Each wall is flat, endless, passes through zero and stands at right angles to its row. A trip goes straight from one point to another. Which walls does it cross, in order?
(in the rows, 128 means zero)

Walls:
(1): [118 113]
(2): [148 123]
(3): [154  91]
(4): [91 20]
(5): [107 106]
(6): [ 89 162]
Trips:
[139  73] to [134 119] -> none
[141 140] to [186 102] -> 3, 4
[174 114] to [195 151] -> none
[192 141] to [140  92] -> 4, 1, 5

Walls:
(1): [163  86  70 139  54 129]
(2): [ 93  99 137 125  82 177]
(3): [ 98 118  38 198 106 164]
(4): [ 59 171 131 119  92 208]
Trips:
[169 118  89 185 102 123] to [103 105  98 170 128 135] -> 2, 4
[ 50 159 146 104 110 104] to [242 192 127  58 150 116] -> 2, 4
[ 40 105  46 149 119 108] to [ 83 135 172  84 133  65] -> 1, 3, 2, 4
[ 71 120  92  81 158 132] to [ 70  69  83 145  69 140] -> 1
[168 178 132 104  58 178] to [126  93  96 117  95 145] -> 3

Walls:
(1): [ 46 138  98 128 158 143 137 174 194]
(2): [151  94 135 142 142 154  93 164 122]
(3): [135 123 147 170 100 183 187 187 180]
(4): [ 98 142 189 150 204 144 144 150 128]
(5): [114 112 156 215  85 122 129 189 108]
(6): [ 68 134 133 111  85 147 177 156 110]
Trips:
[ 93 146 159 132  73 182 198 109 159] to [155 208 132 153 169 132 150  90 111] -> 5, 1, 6, 3
[127 192 147 134  88 124  59 106 120] to [125 158  55 144  40 171 150 145 144] -> 6, 3, 1
[ 93 111  93  49 161 147 143  76 149] to [183 178 101 129  87  97 126 143 106] -> 1, 6, 5
[160  67 176 159 149 132 163 135 166] to [129 116 145 197 130  81 162 126 124] -> 2
[141  59 218 130 249 114 109  25 136] to [139 160 136 124 173 166  90 135 174] -> 1, 3

Walls:
(1): [ 93  87  62  92  92 136 101 115 122  91 115 115  73 159]
(2): [187 147  56 145 125 134 185 120  91 153 100 192  34 106]
(3): [158  61  70 186 165 161 132 125 106 105 170 128 161 126]
(4): [110 151 124 175  98 194  58 159 148 105 134 155 175 161]
(5): [103 100 172 169  73 180 145 211 153 116 164 170 159 147]
(6): [115 163 106 130 111 143  99 170 160  81 144 188 122  98]
Trips:
[180 147  50 113  92  95 147 125 184  81  78 177 137 165] to [157 136 122  49 104 134 122  88 110 157 131 143 148  96] -> 4, 6
[191 142  98  54 128 180 149 159 143 166 128 184 132  58] to [173 170 159 129  98 103 149 162 148  62 125 115 203 136] -> 4, 2
[ 90  89 132 107 198 180 122 158 108 213  74 126  91  90] to [182 144 105 144 162  73 139 142 112 118 100  73 161  83] -> 3
[161  81 157 187 125 211 169 166 121 172 133 231 129 153] to [ 76 156 115 166 185 117  48  75  70 141  80 113 117 125] -> 6, 5, 1, 2, 3

Walls:
(1): [110 100 146 191 100 152 126 135 156 165 151 138 126 171  53 120 167  73
 102 187]
(2): [114 118 163 125 117 170 120 100 130 109 135 140 185  73  89 150 164 141
 104  85]
(3): [143 133 128 152 118  98 129  94 111  82 173 160 139  47 116 153 116 137
 120 157]
(4): [154 152 129 104  92  65 159 158  97  51 107 154 132  88 183  87 146 152
 130 172]
(5): [204 168 104 181 189 138 148 163 129  43  76 127 141 110 155 167 147 140
 160 121]
(6): [103  58 117  91 152 123  88 127  31 144 152 211 136 154  95  85 141  88
 109 149]
(7): [163 110 138  81 105 154 153 182 249  58 119 111 117 123 110 114 187 193
 159 144]
Trips:
[134 121 169 133 175  69 132  85 173 135 108 103 128 196  83 160  58 116
 152 137] to [105 130 161 110 140 174 209 161 155 161  84 129 103 140 101 148  94 115
 105 142] -> 7
[182  19  85 143 139 123 179 103 116 100 172  84 100 106 192  96  99 171
 134  97] to [114 124 156 157 127 106 187 127 168  85 114 126 104 200 110 172 103 179
 129 184] -> 1, 3
[ 88  90 214 122 179 126 166  76 168 174 125 123 162 129  77  98  85 159
 124 130] to [176 134 147 129 136 117  82 104 114 169  74 126  40 213 122  91 198  68
 160 131] -> 2
[ 74 117  64 127 136  91 128 111 128 121 117 197 126  80 157  61  86 129
  99 188] to [ 68 134 193 155 126 135  65 132 143 109 147  72 138 109  26 197 123 130
  96  75] -> 1, 2, 4, 6

Walls:
(1): [ 75 125 127 153 140 170 180  78 102  98 119 112 142 127 164 101 184 139
 143 151 116 152 143  96 142 119 106 126 143 104 111 146 105 143 137 146
 187 165 169 141 138  99 105 111 147 132 188  96]
(2): [ 72 116 111 190 132 150 182  86 128 180 120 113  96 119 153 169 118  98
  97 113 113 126 116 189 138 159  91 108 176 144 132 102  91  75 124 108
 153 126  79 171 113  83  51 114 185 113 142 148]
(3): [127 124  81 162 102 145 144  97 165 150 104 143 145 123 162 107 124 142
 116 127 149 148 120 125 126 142 172 105 141 119 154 159 149 115 154 146
  75 133  90 108 101 106 104  91 158  75 196 160]
(4): [111 122 161 168 104 123 132  81  68 249 115 122 156 150 123 134 132  96
 159 132 146 204 186 186 131 162  71 131 104  76 107 169 134 103 165 172
 128 132 111  79 132  63 135 186  90 136 146  95]
(5): [157  98 163 113 140 120  72 159 213  58 151 136  76 118 206 110 133 137
 163 133 191  82 100 171  62 112 126 226  37 153  74 154 154  76 119 112
 102 118 110 143 108 129 146 100 144 154 128 163]
(6): [ 94 121 170 193 153 185 115 142 173  98 111  79 167 108 140 202 134 110
 178 171 160 113 132 144  93 115 132 157 131 173 133 145  90 100 111 122
 146 103 182 111 102 127 157  66 108 135 129 147]
(7): [132 158 147 145 145 141 137 141 138 141 160 134 167 157 158 131 126  79
 123 106 132 182 119 136 125 116 190  77 129  87  79 119 147 157 109  68
 124  87 103 143 131 152 142 124 144  34 114 172]
(8): [154 105  97 157  91 133 174 113 109 108 149 110 158  92  63 132 137 127
 112 166 101 113  51 112 126 129 161 107  88 119 129 142 134 106 120 142
 138 136  59  95 176  91  98 109 129 148 166 127]
(9): [156  88 146 156  60  90 141 161 158 103 105 119 173  82 174  90 162 136
 121 129  85 136 193 128 143 100 136 141 124 195 105 135  54 107 128 147
 164 156 206 177 146 157 124  97 105  90  83  77]
Trips:
[135  76 101 115  16 143  37  53 181 102 108  91 129 119 115  94 128 162
 161 131 122 149 148  82 176 105  73 137 128  87 144 103 120 106 165  96
 110  49  93 160 126 113 124 136 141 186 135 184] to [142  98 128 125 120 165 116 114 103 159 173  88 128 107 148 152 185  89
  90  96  93 105  74 114 137 157  94  96 132  66 120  93 128 111 130 117
 151 111 117 121 129 135  99 129 137 135 157 132] -> 2, 1, 5, 7, 3
[142 139 145 135 155 150 116 148 164 184  87 132 163 189 110 118  93 135
 122 120 141 107 139 119 136 120 113 113 117  75  75 137 132 109 149  77
 103  92  79  72 140 102 113 133 148 123 184 142] to [194 109 117 108 167 135 141  78 116 151 107 104  73 147  85  86 156 145
 100 129 137 117 113  98 120  94 154 115 125  94 103 154 112 126  77 171
 143 143 111 139 158 112 159 107 184 139 143  94] -> 5, 1, 2, 7, 4
[120 160 137 144 141 114 118 159 133 132 183 134 197 170 177  90 135 144
 133 137 125 118 181 141 146  99 136 131 111 154 131 169  83 154  89 110
  65 166  86 180  90 123 107  94 106 153 120 126] to [158  79 137 182 101 181 156 166 119 118 110  84 125  97 101 203 134  59
 136  91  77 122  77 153  94  56 108 109 103 118 160 190 111  72 102 115
  52 121 167  99  92 158  82 110 128 131 103 161] -> 2, 8

Walls:
(1): [132 146 199 156 132 137 200 152 184  50 197 182 106  76 147  80 103 130
 109 141 114  96 141 115 107 197 149 189 146  75 133 168 102 124  90 135
 152 177 105 173  50 111  94 103 197 240 108 113]
(2): [113 112  79  90 107 185 114  81 133 122 178  70 127  35 158 114 138 166
 114  64 102  55  93 126  67 109 115 137 191 110  96 161 183 136  80 146
 130 182 179 102  96 127 128 106 104 164 121 184]
(3): [164 118 117 168  96  25  92 202 167 177 153 124 117 137  49  95 117  95
  74 185 132 154 162  85 165 125 103 161 163  74 135  92 131 119 160 102
  98 121 130 112  89 220 105  50 139 146 122 136]
(4): [187 181 128 103 213  70 101 123 127 197 123  76 142 225 118  79 192  56
 163 150  84 128  91 194 191 171 212 152  71 154 125  84 186 216 124 101
 222 158 200 134  58  59  75 105 110  89 107  95]
(5): [176  82 121 127 191 118 189  85 155 176 123 130 140 118 110 152 122 111
  83 174 142 121 106 182 100 144  66  82 156  96 141 135  93 151 152 158
 148 160 121  93 107 154 117  74 168  92 176 164]
(6): [ 91 201 161 215 102 151  85 150 141 126 144 182 169  48 132  82 124 129
 105 102 126  34 153  69 174 121  53 155 125 183 171  82 138  18 133  84
 118 140 144 192 141 154  92  80 169  87 160 175]
Trips:
[140  92 101 101 154 110 182 153  63 100 109 148 114 179 152  91  85  78
  86 153  78 182 108 112  85 171 142 141 133 165 165  38 152 149 118 119
 111 113  99 100 180 121 133 124 108 168 151 129] to [167 181 134  91  99 111  52  84 128 143 137 115 164 100  64  49 171 209
  81 142 104 156 120 103 169 112 218 160  91 136 113 110 151  89 150  84
 154 194 118 139 120 160 108 117 150 164 135 149] -> 5, 1, 6, 2
[150  95 241 134 127 176  99 116  75  85  93 183 209 147 139 104 138 132
  87 171 169 122  78  93 178  44 144 129  71 134 167  92 118  83 141 117
 121 130 120 120 136 216  75 144 141 182 173 133] to [ 80  61 184 109 131 151 106 120 104 127 133 162 103 141 143  71 130 138
  73  97 143 155  86  72  95 148  79 102 107 160 110 167 173 184  14 118
 158 179 127 128 164 172 133 156 150 148 162  85] -> 3, 2, 6
[119 156 181 148 132  71  39 142 165 136 144 129 141 151 122 113  68  73
 162  75 118 115 170 162 154 112  74  96 137 110 142 144 148 124  73 127
 133  95  75 136 146 137  80 140  87  67  77 155] to [111 148 128 140 153 181 139 120 157 104  78 125  62 128 128 148 153 120
 172 176  98 102 125 102 159 137  85 190 147 184 151 150 153 122  90  94
 146 147 128 203 146 130  54  96 246 164 112 114] -> 1, 3
[ 62 161 172 113  97  69  98  96 142 169 196 167  88 175 134 166  75 113
 176 150 132 177 127 187 137 113 114 124 119 143 101 179 159 130  78  69
 119  79  98 103 163 195 146 120 126  79 104 130] to [137  56 136  54 149 138 137  78 130 170 107 169 143 167 143  85  98 126
 122 139 154 130  88 237  99  25 125 157 140 152 187 113 210 248 144 137
 102 130 133  89 121  76 121 125 164 167 199 139] -> 4, 5, 3, 2
[120 133  85 139 106  52 187  76 131 174 156 183 133  71 112  61 181 123
 140  86 154 107 198  95 127 101 213 125 121  96 133  56  73 146  79 118
 125   7 133  78 225 129  55 156 175  87 186 176] to [103 148 128  83 151 141  82 114 128  71 174 105 137  80 146 137  98  69
 155 145 100 131 147 142  37 105 138 112 124 196  48 122 164 174  99 161
 108 171  31 185  46 202 108 151 142 162  46 173] -> 2, 1, 3, 6
[ 81 121 106 159 146 100 140 135  60 119 109 136 125  46  90 143 130 109
 124 109 109 167 121 142 151 146 113 151 146 145  88 174 162 112  99 117
 161 115 128 140 163 172 161  90  81  98  81 104] to [141 147 146 131  69 121 113 118 132 205 164 136  75 198 140 114 105 206
 165 180 146 133 136  56 220 132  49 115 132 160 109 139 152  57 139  90
 162 117  89  83 138 131 189  70  99 158  76 170] -> 2
